Each row of a before or after table is a point. The points were changed in one or more steps. Then noise was added and the rows were shuffled. The steps act on columns, c1 being the first. Name the steps. A step turns or swaps two columns, mirrors them in a line or flattens them onto one, adds a multiple of one to another, or multiplies or shifts one. Angles are multiples of 10 degrees, from the lower column toward the higher: turns from -170 to 170, lines from 10 to 170 but not 90. Use the fewest steps. Two steps may share a column if one is a turn and the other turns, adds or multiplies; they go together, in the order done. Otherwise the lowest column goes first.
In the rows, zero is written as 128.

Before, 12 rows:
[[ 93  79]
 [ 87 120]
 [ 77 109]
 [153 120]
 [158  92]
 [151 166]
 [ 86 155]
 [ 83 140]
 [ 90 140]
 [ 80  88]
 [132  82]
 [185 128]]
After (12 x 2):
[[130 180]
 [125 118]
 [132 160]
 [125 131]
 [129 148]
 [130 160]
 [130 181]
 [126 124]
 [129 207]
 [126 126]
 [125 193]
 [126 165]]
Steps: multiply c1 by 0; shift c2 by 40

Before, 11 rows:
[[120 108 144 117]
 [193  99 116 157]
 [144 181 150 112]
 [108 104 121 149]
 [ 93 109 140 105]
 [120 108 141  61]
 [ 81 107 138 143]
 [ 87 120 114 110]
 [ 84  95 138 133]
 [106  92 148 116]
 [ 92 148 146  94]]
After:
[[166  60 139 115]
 [170 121 148  94]
 [133  74 148 149]
 [143 152 105 112]
 [170  75 163 143]
 [152  81 125 117]
 [164  77 150 104]
 [137  90 168 109]
 [ 71  72  78 156]
 [149  79 131  61]
 [168  65 161 132]]
Steps: turn c1 and c3 by -120 degrees; multiply c1 by 1.3; shift c2 by -30

Before, 11 rows:
[[135 151 111 140 170 144 127  92]
 [128 113 106 137 126  98  91 117]
 [101 140 134 148 157 130  96 123]
 [113 152 154  87 107 125  86  86]
 [ 91 141 171 105 152 144 120 155]
 [112 167 119 144 101 120 131 138]
 [122 156 112 104 164 103 119  85]
 [151 168 166 101 119 134 126 155]
 [116 160 117  89 110 164 125  95]
 [136 112 178 122 167 155 136 142]
 [118 146 172 148 111 121 143 152]]
After (11 x 8):
[[166 123 143 134 196 127  97 115]
 [132 150 110 140 122 100  91 128]
 [125 105 157 146  75 121  85 186]
 [146  88 157 113  87 121 147 100]
 [124 146 157 136  86 163 128 178]
 [125 152 160 156 214 102 122 168]
 [157  94 149  89 190 143 121 141]
 [151 143 167 124  62 114 130 112]
 [124 150 150 164 233 143 132 136]
 [119  77 122 113 224 154 139 123]
 [ 97  93 172  96 104 134 125 126]]
Steps: turn c1 and c4 by -160 degrees; turn c4 and c8 by 120 degrees; turn c2 and c3 by 80 degrees; multiply c5 by 2.5

Before, 12 rows:
[[158 161 158 149 153  80 133 168 106 171 170]
 [127 101  97 130 112 146 131 113 151  83 133]
 [119 138 118 136 119 159 118 111 139 151 153]
 [127  97 137 153 134 133 125 123 100 140 142]
 [ 99  76 131 117  92 123 134  96 160 110 137]
 [104  84 115  84 101 141 148 122 112 107 139]
 [ 93 115 135 138 141 151 155 114 150 104 158]
 [102  66 104 119 131 149 144 129 168 125 157]
 [104 124 142 147 126 141 133 170 140 137 130]
 [ 97 106 112 104 136 127  94 109 126 104 130]
 [109 106 110 120 134 130 151 109 135 136 109]
 [179 114 192 117 153 127 135 139 124 172 142]]
After (12 x 11):
[[128  84 148  83 103 160 148 123 113 108 138]
 [130  95 106 144 132 142 125 122  99 139 142]
 [145 108 136  90 135 123  94 109 125 105 130]
 [154  67 131 103 133 180 143 129 168 124 157]
 [ 52 115 131 162 154 126 135 141 124 172 142]
 [143 138 122 127 118 207 119 111 140 151 153]
 [131  76 118  99  92 117 135  95 159 110 138]
 [157 101 141 130 112 173 132 112 150  84 134]
 [131 125  96 121 126 160 134 170 141 136 128]
 [137 115  98 106 141 186 155 115 149 105 159]
 [100 161 117 165 153   8 134 170 104 171 169]
 [146 106 131 106 133 137 151 108 134 136 110]]
Steps: turn c1 and c4 by 50 degrees; turn c1 and c3 by 120 degrees; multiply c6 by 2.5

Before, 10 rows:
[[127 181 141 161 149 155 130 154 133 129 130 156 144 124]
 [106 132 112 147  89 101 182 147 119 176 144 170 168  98]
 [131  98  95 139 121  67 113 113 131 201 141 138  96 105]
 [109 155 161 138 104 164  97  85 144  94 118 144 144 140]
 [123 164 148 169  84 153 108 136 120  84 109 162  94 104]
 [134 122 146 133  89  48 102 127 139 159 171 118 154 107]
 [129 183 126 123 130 139  97 114  90  75  94 141 128 125]
 [115 126 148 161 121  64 160 121 125 142 163 190 151 117]
 [149 168 150 159 134 161 143 106 116  64  94 110 124 112]
 [120 127 105 151 134 156  82 131 132  62 106 122 125 128]]
After (10 x 14):
[[135 138 126 123 132 138  93 117 112  73  94 182 129 120]
 [110 115 149 130  93  48 105 124 157 155 175 119 157 138]
 [108 138  94 136 117  69 120 116 149 201 140  97  96 131]
 [118 142 162 138 105 167 104  82 165  95 117 153 144 151]
 [131 159 145 169  83 152 129 135 139  83 107 165  94  95]
 [133 123 103 149 129 159  94 129 150  60 105 131 125 124]
 [159 111 152 158 137 153 159 108 138  63  93 168 125  63]
 [ 98 167 109 149  89 112 189 148 137 175 145 130 170 143]
 [134 155 140 159 146 151 144 156 156 128 132 182 141 108]
 [ 97 190 147 162 122  73 177 118 145 143 159 128 150 166]]
Steps: turn c1 and c6 by -20 degrees; add -1.5 times c1 to c14; swap c2 and c12; add 0.5 times c4 to c7; shift c9 by 20

Before:
[[126 121 102  81 168 147  92 108  90 121 135  92 161 133 123 167 140 171
  148 143]
 [125 104  89  89 143 150 142 127 156  88 118 142 141 129 143 140  95 156
  108 155]
 [153 169 103 109 179 101 111 124 139 128 113  94  93  96 146 156 153 150
  112  84]
 [104 152 152 149 124 153  92 170 157 157 174  79 116  91  68 142 133 109
  143  71]
 [164 135  96 131 140 145 177 120 117 114 145 125 115 128 137  89  86 108
  163  74]
 [104 101 152 148 114 108  97  97 137  81 191 124 130 128 114 131 119 161
   91 101]
 [135 102  98 132 177 121 113 130 143 101 175 147 168 154 123 163 136 147
   81 110]
 [134  97 133  83 153 116 168 171 103 133 114 129 102 113  87 142 155 144
   85 106]
 [152 120 139  82 155 144 134 169 163  81 107  68 166 106 119 160 111 150
  135 107]
 [148 161  97 103 154  88  96  96 103 109 143 102 118 156 115  98  99 107
  155 157]
 [158 138 129 129  95  81 127 137 160 154 115  81 147 141 131 161 159 105
  113  97]
 [183 137 129 160 116 119 114 127  87  97 177 138 123 118 134  93 104 149
  109 100]
 [105 106 112 164 155 129 176 102  89 132 112 146 126 172 122 148 150 138
   85 145]]
After, 13 rows:
[[139 118 130 162 116 119 114 106 108  64 179 137 124 130 118 166 146 148
  169 100]
 [115 157 112 166 154 130 179 174  85 149  94 146 125 178 143 106 110 138
  169 146]
 [ 96 173  90  90 142 150 144 149 109 105 118 140 141 125 122 122 162 156
  100 153]
 [143  76 102 109 181  99 111 100 109 108 130  94  94  85  98  95 108 150
  118  84]
 [127  72  97 101 154  90  95  48 155 100 130 103 119 168 129 161 152 106
  152 157]
 [136 153 132  85 154 116 168 232  85 126 122 130 101 106 176 109 105 144
  154 106]
 [167 115 131 130  97  82 127 136 113 123 109  81 146 139 125  89 103 106
   95  98]
 [140 121  96 131 140 144 178 193 162  91 145 125 115 133 116 174 162 109
  140  75]
 [ 78 159 152 148 113 107  98  52  90 114 188 125 131 150 152 127 139 163
  119 101]
 [135  59 152 148 125 152  93 118 143 166 188  79 116  98 175 112 124 110
  101  73]
 [113 164  98 132 177 123 113 108  82 105 162 148 168 178 141  95 124 148
  113 111]
 [121 136 102  81 169 146  92  53 147 125 133  93 162 137 137  88 124 171
  167 143]
 [108 135 141  83 156 144 135 175 134  80 117  67 167  93 138 100 153 148
   92 105]]
Steps: turn c1 and c10 by -50 degrees; turn c2 and c15 by -160 degrees; multiply c2 by 1.6; add 1.5 times c7 to c8; turn c9 and c19 by -90 degrees; multiply c14 by 1.3; turn c11 and c14 by 20 degrees; turn c16 and c17 by 170 degrees

Before:
[[107 140 130 136 128 149 138  65 112 153 107 127 122 101 113 134 137 128
  129 137 139 135 136 114]
 [ 94 110 136 109 134 152 113 134 104 154 149  89 136 128 115 141 148 112
  120 130 133 142 111 138]
 [123 166 140 166 144 148 128 105 136 126 109 126 123 139 108 132 168 118
  162 115 114 139 126 130]
 [114 121 142 146 158 149 124 141 145 117 116 124 128 141 108 134 124 121
  117 124 144 143 142 123]
 [100 112 145 114 130 118 152 108  80 117 203 118 151 126 125 105 121 120
  122 136 131 141 135 110]
 [122 118 145 111 119 138 115 140 150 150 157 118 124 137 114 138 120 112
  118  95 141 140 134 125]
 [123 122 134 140 118 145 133 138 139 141 114 111 131 122 135 140 128 114
  118 139  86 127 111  75]
 [119 114 127 127 195 134 116 139 152 160 134 109 129 129 110 135 168 121
  112  75 140 117 137 124]
 [131 142 136 105 120 114 120 111 141 134 113 129 155 110 110 138 132 128
  117 131 146 123 128 110]]
After, 9 rows:
[[119 114 127 127 194 117  92 137 154 162 141 109 132 136  85 135 166 121
  117 112 139 122 138 125]
 [121 166 139 169 142 156 124 107 138 126 101 125 123 128 102 134 170 117
  117 127 115 139 126 130]
 [124 122 134 142 119 126 136 140 138 139 106 114 131 125 139 140 129 117
  106 130  84 127 113  76]
 [101 112 146 114 132 120 152 108  85 118 249 121 150 118 129 103 120 120
  133 116 129 135 136 111]
 [114 121 142 147 158 126 130 138 146 117 108 124 130 128 110 133 124 123
  103 135 144 138 145 123]
 [109 142 129 135 126 133 146  65 111 154  93 126 122 101 119 134 138 129
  110 129 138 120 135 115]
 [ 93 108 135 108 134 128 126 135 103 154 162  89 134 121 120 142 148 112
  103 146 135 136 110 139]
 [132 143 137 106 119 116 130 112 142 135 102 128 154 116 113 137 133 127
  135 141 145 115 129 113]
 [120 119 144 114 119 123 104 142 148 151 172 118 124 129  99 137 121 109
  116 125 140 141 131 124]]
Steps: turn c6 and c19 by -70 degrees; multiply c6 by 0.7; turn c15 and c20 by -30 degrees; turn c7 and c20 by -50 degrees; multiply c11 by 1.6; turn c14 and c22 by 40 degrees; multiply c22 by 0.7

Before (11 x 48):
[[127 161  96 117 101 104 148 113 143 143 119 155 133 115 163 129 143 109
  115 133  87 187 141 131 120 124 126 167 173  97  77 117 203 147 114 136
   73 115 151 124 107 139 166 123 166 183 186 124]
 [146 175  95 114 195 196 158 108 130 164 149 167 177 127 107 195 163  72
  110 151  95 166 149 122 121 143  93 143  54 161 129 188 121 137  90 184
  135 161 106 150 117 109 138 129 114  91 128  96]
 [145 109 127 196 152 107 119 106  81 128  89 172 146 158 156 166 196 118
  162  98 133 160 135 109 127  83 130 116 122 128 115 129 134  97  98 123
  171 139  62 136 119 116 107 146 133 120 107 162]
 [181  82 121 121  81 133  65 110 127 190 112 119 143 170 168 150 149 103
  132 121 168 133 142 151 139 141 140  81 136 134  99 179 132 117  94  92
  132 154 100 102  99 160 123 147 148 169 119 199]
 [129 135 108 111  58 124 120 134 125 151 109 112 165  85 116 158 116  84
  143 148 104 150 153 155 113  89  57 145 121  91 131 121 150 151 136 157
  124 149 194 101 107 132  86 165 131 105 168 160]
 [143 122 127 153 163 146 102 100 111 148 136  85 111 125  62 158 188 140
   96 161 144 151 125 181 139  96 125  91 124  64 139 152 146  80 126  46
  133 130 112 165 123 104 134 109 112 131 135 103]
 [118 145 113 179 145 131 118 129 117 120 115 106 160 140 169 125 132  97
  113 151 134  90 109 127 138  95 152 140  58 119 171 124 189  97 142 134
  123 149 149 120  93 114 134 120  91 100 115 148]
 [121 101 135 129 176 129  96 126 100 126 184 177 142 134 171 143 218 163
  136 150 145 156 130 209  95 111 140 130  77 145 137  83 155 150 160  73
  105 160 152 144 105 103 174 137  96 102 133 151]
 [122 158  94 140 137  94 144 153 104 133 100 120 174 170 131 115 148  91
  121 115  97 142 143 121 101 139  96  80 117 152 124 170 174 154 120 129
  143 141 141 162 164 120 128  90 137 120 120 148]
 [ 99 127 116 104 188 160 171  98 178 156  66 144 134 162 125 146 118 135
  133 127 124 121  97 119  77 132 138 110 119 148 124 158 133 162  87 109
  134 133 160 102 111  75 111 171 107 109 130 149]
 [163 134 129 127 153  97 149 112 126 130 124 166  85  89 108 120 110 165
   75 105 141 111 130  76 133 116 103 129 159 127  93 117 149 154 120 112
  126 140 102 109 160  96  95 105 104 144  97 180]]
After:
[[ 91  83 122 119  78 132  66 118 128 187 113 118 142 175 169 146 148 107
  134 126 168 150 141 149 140 141 140  75 139 138  94 177 130 112 154  89
  164 159 102 105  99 161 123 149 140 171  61 200]
 [ 75 111 127 199 151 109 121 100  81 126  88 170 142 154 158 166 193 119
  164  99 139 143 136 107 121  84 130 118 119 128 111 131 135  91 167 123
  103 146  67 139 121 116 112 141 133 118  42 160]
 [155 104 137 128 173 127  96 129  96 125 187 174 142 135 169 139 215 166
  130 147 145 100 127 209  96 113 140 128  80 137 137  80 155 146 138  76
  141 163 150 149 109  99 178 140  96  96  76 150]
 [130 131 110 109  54 121 122 129 123 150 111 114 158  83 119 172 111  80
  142 150 106 113 152 154 119  89  53 143 124  88 136 120 145 148 144 159
  132 147 192 101 109 132  87 165 132 108 109 155]
 [120 159  93 140 139  99 140 155 101 135  98 118 175 170 132 104 145  91
  122 116  95 129 152 123 101 137 101  85 118 154 123 171 168 151 143 132
  108 140 144 163 167 118 121  87 134 115  61 150]
 [119 118 123 155 161 141 102 104 116 150 132  88 110 123  60 179 187 139
   99 159 142 115 129 185 132 101 126  93 124  69 140 147 144  80 152  51
  135 127 105 163 126 103 132 113 109 132  73 105]
 [141 131 117 109 186 167 173  97 179 157  65 142 136 164 127 140 117 135
  133 126 119 158  97 123  74 128 138 109 124 145 119 154 134 160 140 112
  101 133 156 106 111  77 110 171  99 111  70 143]
 [110 132 131 126 150  92 156 106 128 129 121 166  87  86 107 126 111 163
   76  97 144 137 127  76 135 121 103 132 155 124  92 119 152 151 120 111
  153 143 101 111 158  93  88 104  99 147  35 179]
 [141 144 113 179 148 130 120 131 115 122 113 102 159 144 175 131 131  96
  112 148 135 135 107 125 137  86 154 139  60 118 176 125 187  91  84 131
  126 150 140 124  92 112 136 119  93  95  55 147]
 [108 172  95 120 194 194 156 110 136 162 151 164 175 128 105 187 167  71
  112 153  95 135 150 118 123 143  89 144  55 162 131 183 119 136 175 179
  142 166 102 148 121 109 142 129 116  91  64  98]
 [183 163  88 122 102 103 148 113 142 140 122 149 133 117 164 133 148 111
  112 131  89 116 141 135 123 129 124 168 178 101  78 117 197 148 185 136
  175 114 149 123 110 135 166 125 166 182 123 130]]
Steps: multiply c37 by 1.3; turn c1 and c37 by 130 degrees; add -0.3 times c30 to c16; turn c22 and c35 by 120 degrees; multiply c22 by 0.7; shift c47 by -60

Before (8 x 64):
[[ 98 147 125  97  92 125 136 139 134  86 126 127 151 126 122 101 131 123
  158  83 147 134 134 113  97  93  95  97  82 138  92 125 152 109 145 151
   97 148 173 113 140 120 136 101 113 101 145 129 143 127 108  75 137 112
   95 148 140  81 138 121 109 135 139 132]
 [151 119  87 143 182  91  89 121 159 132 163 135 160 143 125 101 120 159
  102 139 141 130 139 134 146 136  89 142 113 139  96  76 147 157 163 122
  125 118 138 134 110  92  87 118 168 150 117  86 123 105 153 145 126 151
  147 111  96 106 142 136 170 153 141 142]
 [ 96 142 140 121 113 118 120 151 111 115 136 112 116  93 114  82 136  94
  157 111 133 137 126 114 112 130 125 106 119 131 119 129 122 103 147 141
  115 144 162 130 124 132 150 103 112 113 135 119 149 113 117  94 132  96
   92 168 124 109 118 143  92 125 146 127]
 [133 151 165 160 148  62 159 104 110 140 140 125 172 127 157 146 140 102
  131 129 122 100  82 115 108 136 153 116 157 133 122 136  80  96 109  90
  117 111 138 155 127 107 110  94 143 152  98 138 107 158 129 102  78 145
  134  90 122 161 120 126 140 122 110 110]
 [ 99 156 162 104 142 101 113 110 123 110 126  99 124 107 122 121 131  89
  135 130 122 118 105 130  98  92 135 121 118 134 155 131 111 113 116 121
   88 142 163 150 147 148 126  96 138 105 141 145 130 131 121  91 112 107
  122 133 156 116 123 139 123 100 125  87]
 [144 101 114 177 183  92  86  94 158 112 175 155 161 165 129 145 105 121
   88 145 175 125 116 121 137 153 106 125 128 133  95  95 160 150 129 127
  151 100 129 163 123 116  92 154 184 169  74  75  99 108 159 149  89 159
  150 126 106 102 131 122 155 174 132 160]
 [111 156 159 142 145  95 125 105  97 120 129 120 178 133 150 147 154  99
  123 155  94 131  82 127 132 145 144 100 140 133 129 140 106  98  89  94
  134 146 133 146 149 139 120 111 150 149 112 139 134 148 129 109  76 136
  121  88 143 155  77 107 125 119 116  89]
 [123 115 116 113  94 130 117 136 115  93 123 113 137 109 120  85 150 134
  125  97 157 133 135 129 107  99 115 113 122 130 142 152 151 113 131 145
  106 162 172 137 137 136 144  97 107 137 152 129 142  93 119  91 143 111
   91 166 127 104 132 145 106 110 162 115]]
After (8 x 64):
[[112 157 159 140 145  97 124 105  96 119 129 122 178 133 151 148 155  99
  112 155  95 131 168 127 133 146 143 101 140 133 129 140 106  97  90  95
  135 148 133 143 150 155 120 112 151 180 113 140 118 148 130 108  77 137
  122  90 145 155  77 107 125 119 118  89]
 [ 97 154 161 103 143 100 114 111 122 110 128  99 123 107 122 122 133  88
  150 129 122 119 143 129  99  93 134 121 117 133 108 132 112 114 115 122
   87 143 164 140 149 153 125  97 139  71 141 143 102 129 122  90 109 106
  121 132 157 117 123 139 123 100 125  85]
 [133 151 165 157 147  64 161 105 110 140 139 125 173 127 158 147 139 101
  137 129 122 102 179 115 109 136 154 115 158 132 109 137  80  97 108  88
  116 110 138 155 128 124 109  96 144 188  99 139 138 158 128 101  78 145
  135  91 121 162 118 128 140 122 111 110]
 [ 97 146 126  97  92 126 136 137 134  86 126 126 149 126 122 101 131 122
  217  83 146 135 126 113  97  93  95  97  81 139 166 127 151 108 143 149
   98 147 175 125 141 120 137 102 114  62 145 128 149 127 108  75 137 113
   97 149 140  82 137 121 109 136 140 133]
 [ 96 142 141 122 113 119 119 151 112 116 136 112 115  92 114  83 138  95
  216 113 133 137 129 116 111 130 124 106 120 130 151 128 122 102 146 140
  113 145 162 132 124 133 150 104 112  90 137 118 120 114 117  92 133  96
   93 168 123 109 120 142  92 126 146 127]
 [150 119  87 144 182  91  89 120 159 132 163 136 161 143 124 100 122 161
   50 138 142 130 131 133 144 136  90 143 114 138 141  76 147 156 163 123
  125 119 138 144 111  91  86 117 167 182 115  87 153 104 153 144 127 151
  146 111  96 107 141 136 170 151 140 143]
 [123 116 116 113  93 131 117 136 115  93 123 111 136 108 119  85 149 135
  118  96 159 133 120 129 108  98 115 112 122 131 129 151 152 113 133 144
  107 163 171 131 139 134 145  98 107 150 150 130 107  93 120  91 142 113
   92 168 128 105 133 145 106 109 161 114]
 [144 101 113 177 182  94  86  94 158 113 174 154 161 165 129 145 105 121
    9 146 175 125 143 122 135 153 108 122 128 131 118  95 161 150 128 125
  151 100 130 172 123 120  91 156 184 232  74  75 161 108 158 148  89 160
  150 126 106 102 131 122 155 174 132 161]]
Steps: multiply c19 by 3; mirror c23 and c42 in the line at 100 degrees; turn c31 and c40 by -20 degrees; turn c31 and c49 by -130 degrees; multiply c46 by 2.5
